Each row is a point. Any point is a mix of the corners, with weights that add up to 1. It lies inside the corners' shape when no weight is negative. Is each point inside? If not, which corners have a negative weight?

Corners:
(1): [0.6 1.0 2.2]
(2): [ 1.3 -8.2 -1.1]
(3): [ 6.9  4.1 -0.8]
(4): [-3.7  8.2 -6.6]
Points:
[1.9 0.4 0.2] -> inside
[-1.5  2.3 -4.2] -> inside
[-1.6 -1.3  0.0] -> outside (3)
[-0.2  3.5 -1.2] -> inside

Corners:
(1): [-0.1 -2.3 -5.4  1.7]
(2): [ 3.1 -0.1 -1.2  1.0]
(3): [-6.9  0.7  5.5 -9.7]
(4): [-2.0 -3.1 -0.2  1.9]
(5): [-0.5  2.5 -3.1  1.5]
Points:
[-1.0 -2.4 -2.0  0.7] -> outside (5)
[ 2.0 -2.5 -4.3  2.5] -> outside (3, 5)
[-0.7 -0.3 -0.3 -3.2] -> outside (4, 5)
[ -6.9   0.0   5.9 -11.2] -> outside (4, 5)
[-0.9 -0.1 -2.1 -0.3] -> inside
[ 4.7 -0.8 -5.9  4.4] -> outside (3, 4)
[-0.6  1.7 -2.9  1.2] -> inside
[ 3.4  0.6 -6.2  4.1] -> outside (3, 4)
[ 1.4 -3.4 -4.9  2.9] -> outside (3, 5)

Corners:
(1): [-5.8  3.0  0.6  4.5 -1.4 -1.9 -2.9 -0.1]
(2): [ 3.5 -0.4  1.7  0.0 -0.8 -2.8 -1.1  2.7]
(3): [-4.8 -3.5  2.2  1.4 -0.6  0.8  0.9 -1.4]
(4): [ 7.2  6.2  4.9 -4.4 -1.4 -1.7  1.8 -0.5]
(5): [-4.7 -0.9 -1.5 -2.6  7.8  1.2  1.9 -0.1]
(6): [-6.1  2.6 -3.7  2.4  4.9  5.7  0.3  4.6]
(7): [-4.4 -4.9  0.3  5.9  9.7 -1.5  3.5  2.2]
(8): [ 5.7 -5.3 -2.9 -2.0 11.3  4.6  3.7 -4.2]
(9): [ 3.7  9.3  7.3 -5.3  1.0  3.9 -4.2  9.9]
Points:
[-2.6 -1.3 -2.7  0.0 10.7  4.4  1.5  0.2] -> outside (2, 3, 4)
[-4.1  1.8  1.3  2.1  1.5 -0.7 -0.5  2.5] -> outside (8)
[-0.7 -1.4  0.2 -0.6  5.6  1.7  1.5  0.0] -> inside
[-3.3 -2.1 -1.7  0.1  5.9  0.6  1.9 -1.5] -> outside (9)
[ 1.0  1.4  1.2 -0.9  3.2  1.3  0.4  3.0] -> outside (1)
[ 1.5  3.1  2.6 -2.2  2.8  1.8 -0.4  2.8] -> inside
[ 3.1  1.7  0.3 -1.7  3.2  1.1  0.1  1.3] -> outside (3, 7)

Corners:
(1): [ 4.7 -2.8  3.1 -4.9  4.9 -4.4 -2.5  1.1 -4.5]
(2): [ 0.2  7.7 -4.2 -3.4  1.9  5.2 13.9 -5.7 10.2]
(3): [-0.6  1.1  2.2 -4.8 -2.6  0.9  0.8 -1.2 -0.5]
(4): [ 1.2  3.7 -3.4 -9.3 -0.8  4.7  7.4  5.9 -1.2]
(5): [ 3.0  3.1 -2.2 -1.7 -0.7  7.0 -2.9 -0.9 -2.4]
(6): [ 5.5  1.1 -0.8  4.1 -3.7 -3.1 -5.1  0.9  2.7]
(7): [ 0.9  1.3 -3.9  1.1  3.2 -3.2  4.0 -2.3 -0.8]
(8): [ 1.7  0.5  7.2  1.1 -0.5 -1.9 -7.7  5.3 -4.0]
(9): [-4.5 -8.7  2.3  2.2  2.7 -4.7  0.4  8.8 -6.3]
(10): [ 1.2  3.7 -2.4 -2.4  3.0 -2.9  1.5 -1.0  4.0]
Points:
[ 0.9  1.5 -0.5 -3.3  2.3  0.1  2.0  0.0 -0.5] -> outside (6)
[ 3.0  3.3 -0.2 -5.0 -0.3  2.5  1.4  0.8  0.4] -> outside (7, 9)
[ 1.0  0.8  0.4  0.8  0.2 -0.2 -0.9  3.1 -1.1] -> outside (1, 3)
[ 2.1  5.1 -1.3 -2.1 -1.8  2.4  2.2 -1.0  3.5] -> outside (1, 9)
[ 2.8  0.3 -0.5  1.5 -0.9 -2.0 -1.8  1.3  0.3] -> inside

Corners:
(1): [  4.9   6.9  -3.2   1.2  -6.3  -4.0  -6.4  -1.3   5.4  -2.9 -11.2   0.3]
(2): [-0.1  0.0  6.0  7.4  1.7 -1.2  0.8 -1.0  0.9 -1.8  1.5  6.8]
(3): [-5.1 -2.2  0.9  4.6 -5.4 -0.4  1.0  3.9 -2.6 -3.2  6.1  4.0]
(4): [ 6.8 -1.2 -6.5 -5.5  5.5 -6.3  2.7 -1.8 -2.3  3.7 -6.8  0.9]
(5): [-1.7  6.5 -0.3  5.4  1.7  1.4 -1.3  2.1 -1.3 -4.1  1.1  3.1]
(6): [-1.5  2.2  5.9  3.9 -1.1  1.3 -2.0 -0.3 -2.4  2.4  7.6  8.5]
(7): [-9.6  2.0 -0.1  1.6 -0.3  2.0 -2.6  0.2  1.7 -1.3  4.2  6.5]
(8): [-9.4 -2.6 -1.3 -0.9  1.1  3.5 -5.2  2.5  3.2  3.5  1.7 -9.0]
(9): [ 3.1  4.2  1.3  1.6 -0.9 -4.9  1.6 -6.1  1.3 -3.7 -0.7  1.7]
(10): [-2.2  6.2 -0.6  1.1  0.0 -6.6 -6.0  2.5  6.9 -3.8 -5.0 -1.2]
(11): [ 2.8  2.3  0.6 -5.9 -2.2  0.7  0.6  0.5  3.2 -2.6 -6.9 -3.2]
(12): [ 8.5  0.9 -7.2 -5.0  0.2 -1.2 -2.4 -0.6  8.8  0.1 -6.4 -1.9]
(13): [ 1.8 -4.7  0.0 -4.6  5.4  1.4 -3.4  0.4 -5.7  1.1  3.5  4.4]
Points:
[-4.1  3.8  0.8  1.7  0.2 -0.8 -3.4  0.7  3.4  0.1 -2.9  0.2] -> outside (3, 9, 12, 13)
[ 0.6  3.8 -1.1 -0.1 -0.2 -3.1 -4.0  0.4  6.5 -0.7 -5.2  0.3] -> outside (3, 5, 9, 13)
[ 5.5  4.7 -2.9 -3.7  1.4 -3.0 -1.8 -2.3  2.3 -0.8 -4.7  2.7] -> outside (2, 3, 8)
[-1.8  2.0  2.3  2.6  0.8  0.2 -0.8 -0.2  0.1 -2.1  2.9  3.1] -> outside (1, 4)
[-1.4  1.3 -0.9  1.3  1.1 -0.5 -2.4  1.1  0.7 -0.1  0.5  3.0] -> outside (9, 11)
[-1.9  2.3 -0.2  1.2 -0.5 -0.8 -2.9  1.4  1.9 -1.4 -0.8  2.2] -> outside (9)

Corners:
(1): [  1.0 -11.2   2.8   3.6  -3.6   0.0  -4.8  -0.3   2.3  -0.3  -3.1 -18.7
  -0.1  -6.9  -3.8   2.5   0.8   4.7]
(2): [ 0.9 -4.2  1.4  0.4  2.0  1.6 -2.3  2.9 -4.0 -0.3 -3.2 -1.2 -1.4  3.9
  3.5  5.7  2.9 -2.0]
(3): [ 0.1  1.8 -0.5 -1.3 -7.4  2.7  1.4 -3.1 -3.6 -0.5  3.8  3.9 -3.0 -2.5
  2.8  4.8 -4.3 -3.1]
(4): [ 0.7  2.4 -8.1  0.6 -6.6  5.4 12.1 -1.9 -0.5  7.1 -3.6  2.8  6.4 -4.4
 -3.8  0.7 -8.5 -1.5]
(5): [-3.2  2.6  0.0  1.9 -2.0  0.3 -3.3  3.2 -3.6 -3.1 -3.8  3.3 -0.1 -0.2
 -1.3 -3.3  6.3  1.0]
(6): [-1.1  1.5 -2.0  1.7  0.2 -3.8  0.1 -4.4 -3.0  2.5 -1.6 -2.3 -2.0  4.1
  1.8 -2.5  2.2 -1.0]
(7): [ 3.7 -1.5  0.5  4.7  3.3 -3.1 -4.0 -1.7 -3.1 -2.3  0.4  0.8 -4.0  2.3
 -2.2  0.7  3.4  0.4]
(8): [ 0.3 -9.0 -2.8 -6.9 -3.6  0.3 -0.1 -1.6  4.7 -0.6 -1.7 -6.6 -0.5  0.6
 -6.9 -0.9 -5.1 -1.5]
(9): [-0.4  1.6  3.1 -9.4  2.6  0.3 -3.8  4.5 -7.8  6.2 -4.7  1.5 -3.0 -2.2
  0.8  0.2  0.4  4.7]
(10): [ 2.6  3.7 -4.6 -5.4 -0.5  1.8 -4.8 -2.8  4.2  1.1  4.1  0.9 -5.3  4.0
 -5.6  6.8 -1.0 -2.2]
(11): [ 1.9 -1.6 -4.6  1.8 -3.3 -6.0  0.7  3.6 -6.1 11.3  1.5  3.9 -1.8  2.7
 -0.3 -0.1  4.2  0.0]
(12): [ 2.7  2.7  3.2  3.7  0.6 -5.9 -4.0 -2.1  4.8  1.2 -2.1  0.6 -1.0  2.0
 -0.6 -5.0  1.1 -3.0]
(13): [  4.1   0.2  -0.9   0.7  -9.7   0.7   7.2   0.4   3.4   3.0  13.3 -10.8
   4.8 -19.1  -0.6  -0.9  -2.5  -3.1]
(14): [ -2.0   0.3   3.0   1.3  -1.8  -0.4  -0.1   5.0   2.1   1.7   5.7 -10.4
  -5.2   1.1  -6.6   0.1   2.5   4.5]
(15): [-6.3 -4.7 -1.9 -1.2  1.5  1.8 -3.8  0.3 -5.7  2.1 -2.2 -0.6 -2.1 -0.8
 -0.6  2.5 -0.9 -3.4]
(16): [  1.8  -1.6  -4.6   2.5   0.9 -16.3  -5.2   2.3   0.9  -1.8  -3.8  -4.2
   1.3   6.4  -3.8  -1.8   4.3   1.3]
(17): [ -5.9  -2.0   1.7   3.1  -3.8   1.1   9.7  -0.4   0.8   0.2  -2.5   1.6
  -3.8 -15.1   0.8  -2.5  -1.6   0.1]
(18): [ 1.8  0.9 -4.2  2.1  2.1  0.6 -0.9  0.4  5.0  0.1  1.7  5.1 -5.2 -0.4
  1.0 -2.3 -2.3 -3.7]
(19): [ 0.4  0.7 -2.3  0.8 -1.2  0.4 -2.8 -5.0  4.6  2.2  6.8  6.2  2.1  3.8
  2.4 -1.1 -0.7 -2.5]
Points:
[ 0.6 -1.6 -0.9 -0.7 -1.4 -0.7 -1.1  0.3  0.5  1.5  0.6 -1.2 -1.3 -0.8
 -2.1  0.4 -0.4 -0.3] -> outside (6)
[ 1.0 -3.7 -1.3 -0.2  1.6 -0.9 -1.6  1.6 -1.1  2.0 -3.1 -1.6 -2.8  3.7
 -0.7  2.6  1.3  1.4] -> outside (3, 5, 12, 13, 15)
[ 0.2 -2.2 -0.2  0.3 -1.6 -0.8 -2.0 -0.2  0.3  1.4  0.2 -3.3 -0.5 -1.4
 -1.0  0.2  0.5  0.6] -> inside
[ 0.8 -1.4 -2.4  1.1 -1.5 -4.4 -1.1  1.5 -2.1  3.6 -0.1 -0.3 -1.2  1.2
 -1.4 -0.1  2.2 -0.1] -> inside
[-0.9  0.0 -1.9 -0.8 -2.7  4.6  2.8 -0.1 -1.2  2.4  3.2  5.7 -0.9 -2.8
  1.8  0.8 -3.0 -2.5] -> outside (1, 6, 10, 12, 16)
[ 0.0 -0.9 -1.1  0.6 -2.3 -1.6  1.2  0.1  0.4  1.4  0.8 -1.8 -0.5 -3.6
 -1.4 -0.5 -0.3 -0.4] -> inside
[ 0.3  1.7 -1.4  0.8 -3.6 -2.5  2.6  0.6 -1.1  1.8  0.4  1.7 -1.7 -2.8
 -1.1 -2.5 -0.4 -0.3] -> outside (1, 2, 10, 15, 19)
